Every row gives one point. The points of each table are mixes of a few directions, plus a little noise. Count the directions of each table, and those that both share. Where both have some left over, give the other angles between the two spaces (their principal angles), to ten degrees, smallest first.
In the rows, 128 means zero.

First, 6 rows:
[[ 98 182]
 [104 171]
 [133 119]
 [166  61]
 [149  91]
 [118 145]]
Second (6 x 2):
[[117 149]
 [118 146]
 [105 170]
 [129 125]
 [121 141]
 [179  37]]
Directions: first 1, second 1, shared 1

First (4 x 3):
[[122  84 136]
 [126 101 133]
 [124  98 134]
 [141 229 109]]
Second:
[[122  78 138]
 [138 204 113]
 [133 162 121]
 [118  50 143]
 [135 186 117]
 [123  87 136]]
Directions: first 1, second 1, shared 1

First, 6 rows:
[[139 165 123 161]
 [133 178 149 159]
 [108 137 197 102]
 [129  73  82 105]
 [132 160 137 150]
 [125  54  79  91]]
Second (8 x 4):
[[124 111 128 114]
 [145 200 129 186]
 [105  34 126  52]
 [127 122 128 123]
 [117  84 127  93]
 [140 176 129 167]
 [124 110 128 113]
 [143 188 129 176]]
Directions: first 2, second 1, shared 1

First:
[[161 173 124 113 183 152]
 [109 102 130 137  96 115]
 [148 155 126 119 161 142]
 [153 162 125 116 169 146]
 [144 150 126 121 154 139]
 [ 73  54 135 153  38  89]
 [ 78  60 135 151  45  93]
 [158 169 124 114 178 150]]
Second, 6 rows:
[[175 123 140 113 102 148]
 [137 125  69 105 138 124]
 [122 150 186 174 148 136]
 [123 174 166  36 162 146]
 [ 99  90  75 127 100 101]
 [112 106 133 215 116 113]]
Directions: first 1, second 4, shared 1

First:
[[148 117 133  94 109 123 146 178]
 [154 150 120 143 117 107 122 130]
 [103  93 115  76 132 114 146 137]
 [139 137 117 174 145 158   7  95]
 [ 80 118 167 174 161 205 118  88]
 [149 151 105 106 126 106 195 133]
 [122 128 138 130 105  81 161 134]]
Second, 8 rows:
[[ 88  97 150 129 136 150 114 119]
 [150 170  99 135 128  92 186 106]
 [126 129 127 129 129 127 133 125]
 [166 191  85 137 126  74 209 100]
 [160 146 114 125 120 117 126 142]
 [156 110 139 116 115 153  56 177]
 [ 29  60 178 132 151 172 112  97]
 [149 121 132 121 119 140  88 157]]
Directions: first 5, second 2, shared 2

First:
[[ 74 184 160 117  65 174 139 161 129]
 [140 137 170 120 143 106 170 134  90]
 [122 112  96 148 150 101 154 154 111]
 [162 123 133  92 170  91  30  65 162]
 [ 79 177 176 135  56 181 208 186  93]
 [185  96 151 123 141 134 120  77 134]
 [128 115  99 132 147 141 118 122 156]
 [110 109  59 142 173 134 123 141 169]
 [152  99 108 144 107  89  90 112 109]]
Second:
[[ 97 183 146 100  60 196 137 139 144]
 [143 141 142 113  93 168 153 118 127]
 [ 63 102 144 201 136  36  97 190  80]
 [182 104 105 117 120 111 106  87 122]
 [153 137  84  86 150 135  87  90 168]
 [170 131 113  91 151 165 145  91 157]
 [ 80 110 162 186 138  84 147 182  89]
 [135 116 128 129 176 128 152 127 137]]
Directions: first 5, second 4, shared 3; angles 40

First:
[[144 123 110 178 117  71  65 112 157 140 111]
 [ 92 150 171 102  91  51 122 152 120 193  85]
 [145 131 166 127  83 126 156 137 125 106 121]
 [140  89  78 116 206 178  95 121 128 133 171]
 [122 130 105 131 166 197 169 111 113  90 164]
 [181 104 120  98 106 158 106 165 165  89 111]
 [130  92 150 146 154 110 115 105  98 175 173]
 [160  90 146 122 135 152 126 129 120 126 159]
 [ 61 174 140  44 126 125 173 171 108 167  84]
 [107 195  96 218  95 113 153  81 147  62 100]]
Second (9 x 11):
[[123 158 106 118 145 130 127 129 160 137 142]
 [128 104 124 145 100 126 147 128 114 109 127]
 [122 122  93 132 125 120 157 138 149 137 123]
 [111 161  65 134 120 129 162 128 184 116 160]
 [138  84 125  88 196  97 125 168 124 221  50]
 [128 130 138 141 107 137 126 117 116 102 144]
 [121  78 104 183  40 128 193 119 102  62 143]
 [149 118 239 133 115 149  57 100  44  97 130]
 [133 197 156  81 204 139  58 124 157 173 137]]
Directions: first 5, second 3, shared 0; angles 30, 50, 80

First:
[[116   7 110 118 199 159 208 151  69 165  83  73]
 [134 150 139 133 127 112 129 159 122 156 125 148]
 [140 177 151 136  99 111 121 142 133 133 128 157]
 [139 155 149 137 105 124 139 135 122 129 118 144]
 [110  83  94 116 132 165 109  52 151  60 144  84]
 [143 158 161 139  85 135 146 110 124 102 113 139]
 [137 149 146 134 108 125 138 129 124 124 119 139]
 [134 146 138 132 133 107 131 169 119 166 125 148]
 [133 145 135 131 133 110 131 165 120 161 125 145]
 [ 95 111  55 105 157 132  29  73 193  82 198 104]]
Second:
[[ 78  85  96  92 192 120 123 142 142 152 147 137]
 [ 81 118 136  92 126 136 127 119 144 124 142 152]
 [104 130 142 112 131 122 151 132 130 133 121 155]
 [122 108 152  97  83 185  79 132 118 132 163  89]
 [107 167 145 120 137  98 171  97 152  92 112 185]
 [216 163 153 183  90 136 133 139  90 126 104  87]
 [139 169 108 145 134 103 120  68 168  64 133 144]
 [115  97  91 114 207 113 124 142 134 146 142 116]
 [133  77  74 183  96 111 120 178 102 198  96 112]
 [184 166 182 142  83 155 132 129 100 114 121 103]]
Directions: first 3, second 5, shared 2; angles 80

First, 8 rows:
[[124 116 131 116 125 128 120 101 123 127 117 143 115 147]
 [124  80 118 119 117 163 143 234  82 212 125 167  76 145]
 [121  79 100 156 132 114 124 102 132 102 132 115 150  91]
 [ 98  67 153 123 137 141 171 176 143 156 173 124 102 188]
 [147 143 104 115 112 126  85  74  99 122  70 166 120 100]
 [133 220 176 103 137 115 129  77 167  91 135 107 143 167]
 [120 129 130 183 154 119 171 193 172 104 200  48 186  89]
 [159 194 117 112 114 120  81  63 108 109  68 156 133  96]]
Second, 8 rows:
[[129  98  84 149 114 139 123 172 155 118 131  42 102  99]
 [123  80 138 155 167 104 135 216 102 157 149 142 176 117]
 [133 144 122 152 129 146 176  78 186 142 149 111  89  82]
 [112 170 125 134 138 108 173  68 114 119 152 173 140 136]
 [112  90 118 107  92 161 131  50 101  93 125 183 107 157]
 [126 144 127 148 158  86 130 187 110 147 139 120 177 118]
 [129 138 179  68 149 137  95 185  94  96 100 137  99 242]
 [163 161 130 113  76 143  61  69 163 150  78 117 134  72]]
Directions: first 4, second 6, shared 1; angles 30, 30, 60

First, 10 rows:
[[124 110  94 122 121  94 130 150 131 131 115 165 153 117 123 161 133 131]
 [125 111  97 123 121  96 130 148 132 131 116 164 151 118 123 159 132 131]
 [129 135 140 131 131 141 127 121 126 127 133 114 119 133 131 116 126 127]
 [126 108  91 122 121  91 130 152 132 132 113 169 154 116 122 164 132 132]
 [133 156 180 137 138 181 126  95 122 122 149  68  89 146 137  76 122 123]
 [124 109  93 123 122  92 131 151 132 131 115 168 155 116 122 163 132 131]
 [139 179 224 146 147 227 123  66 116 118 166  18  54 161 145  33 117 120]
 [120  88  52 114 113  52 132 176 137 135  98 215 185 101 114 202 137 135]
 [137 169 205 142 143 207 124  78 119 120 157  40  72 156 143  53 120 122]
 [126 115 102 123 123 103 129 142 132 132 118 157 147 120 122 153 131 131]]
Second, 10 rows:
[[126  98  93 101  96 139 180 140 143 149 167  69 120 103 128 148 109  65]
 [122 105  97 107  96 132 170 135 143 142 165  81 122 108 130 140 113  82]
 [112 143 131 139 123 110 113 118 130 110 129 146 128 141 136 111 130 161]
 [205 106 175 120 203 198 117 159  96 174  60 140 139 112  87 178 143  80]
 [144  88  98  94 106 157 186 152 139 165 158  62 121  94 118 164 110  40]
 [111 183 176 176 164  92  43  98 109  79  79 222 137 174 139  81 155 249]
 [157 129 159 133 166 149 107 135 110 138  90 152 134 131 113 139 140 132]
 [ 98 133 106 129  96 102 139 116 142 112 159 118 123 132 145 109 120 141]
 [106 135 117 132 110 110 128 118 136 114 145 128 126 133 140 114 125 144]
 [100 156 132 148 121  96 101 108 130  97 128 160 128 151 143  97 134 187]]
Directions: first 1, second 2, shared 0; angles 90

First:
[[126 137 139  83 138  79  80 157 116 103 138 127 111 128 138 124  97 123
  129  79]
 [126 134 133 108 133 106 107 141 124 117 132 128 121 128 131 126 115 126
  128 107]
 [128 145 147  50 147  43  42 181 110  84 146 126  97 129 145 123  74 120
  133  43]
 [127 122 119 157 122 160 160 109 133 145 123 129 141 129 122 130 148 133
  126 160]
 [129 105  97 238 103 249 248  56 155 189 105 132 173 125 104 135 204 143
  122 248]
 [129 129 131 119 131 118 118 135 127 125 129 129 124 127 130 127 122 125
  128 118]
 [128 121 119 159 120 164 163 107 135 147 121 130 141 127 121 132 150 132
  126 164]
 [126 141 146  67 141  62  61 168 115  95 141 124 103 130 142 124  85 122
  131  63]
 [129 119 117 168 117 171 174 102 136 152 119 129 143 128 121 130 156 135
  127 173]]
Second (9 x 20):
[[ 93 109  72 148 143 112 108  77 115 119  84 165 118 101 158 141 122 119
  120 174]
 [124 105 111 130 190 160  60  85 133 143  86 154 100  59 135 181 153 143
   90 124]
 [125 116 115 113 138 115 113 140  88  94  93 124 106  88 153 134  97 115
  149  93]
 [111 145 136  99 118  89 118 145 156 123 171 133 141 217 109  99 118 136
  120 127]
 [115 146 108 127 102  41 111 118 116 115 137 153 125 110 168 119 101  97
  139 161]
 [168 139 187 134 147 191 125 133 188 190 177 113 139 138  74 148 189 160
   89 123]
 [107 139 116 128 138 100  98 101 167 146 151 158 136 172 119 127 143 136
   97 167]
 [137 131 131 144  74 142 217 163  88 103 120  92 148 136 135  93 103 109
  184 121]
 [170 125 177 122 103 198 204 190 104 122 134  61 137 130  97 111 127 135
  167  64]]
Directions: first 1, second 5, shared 1
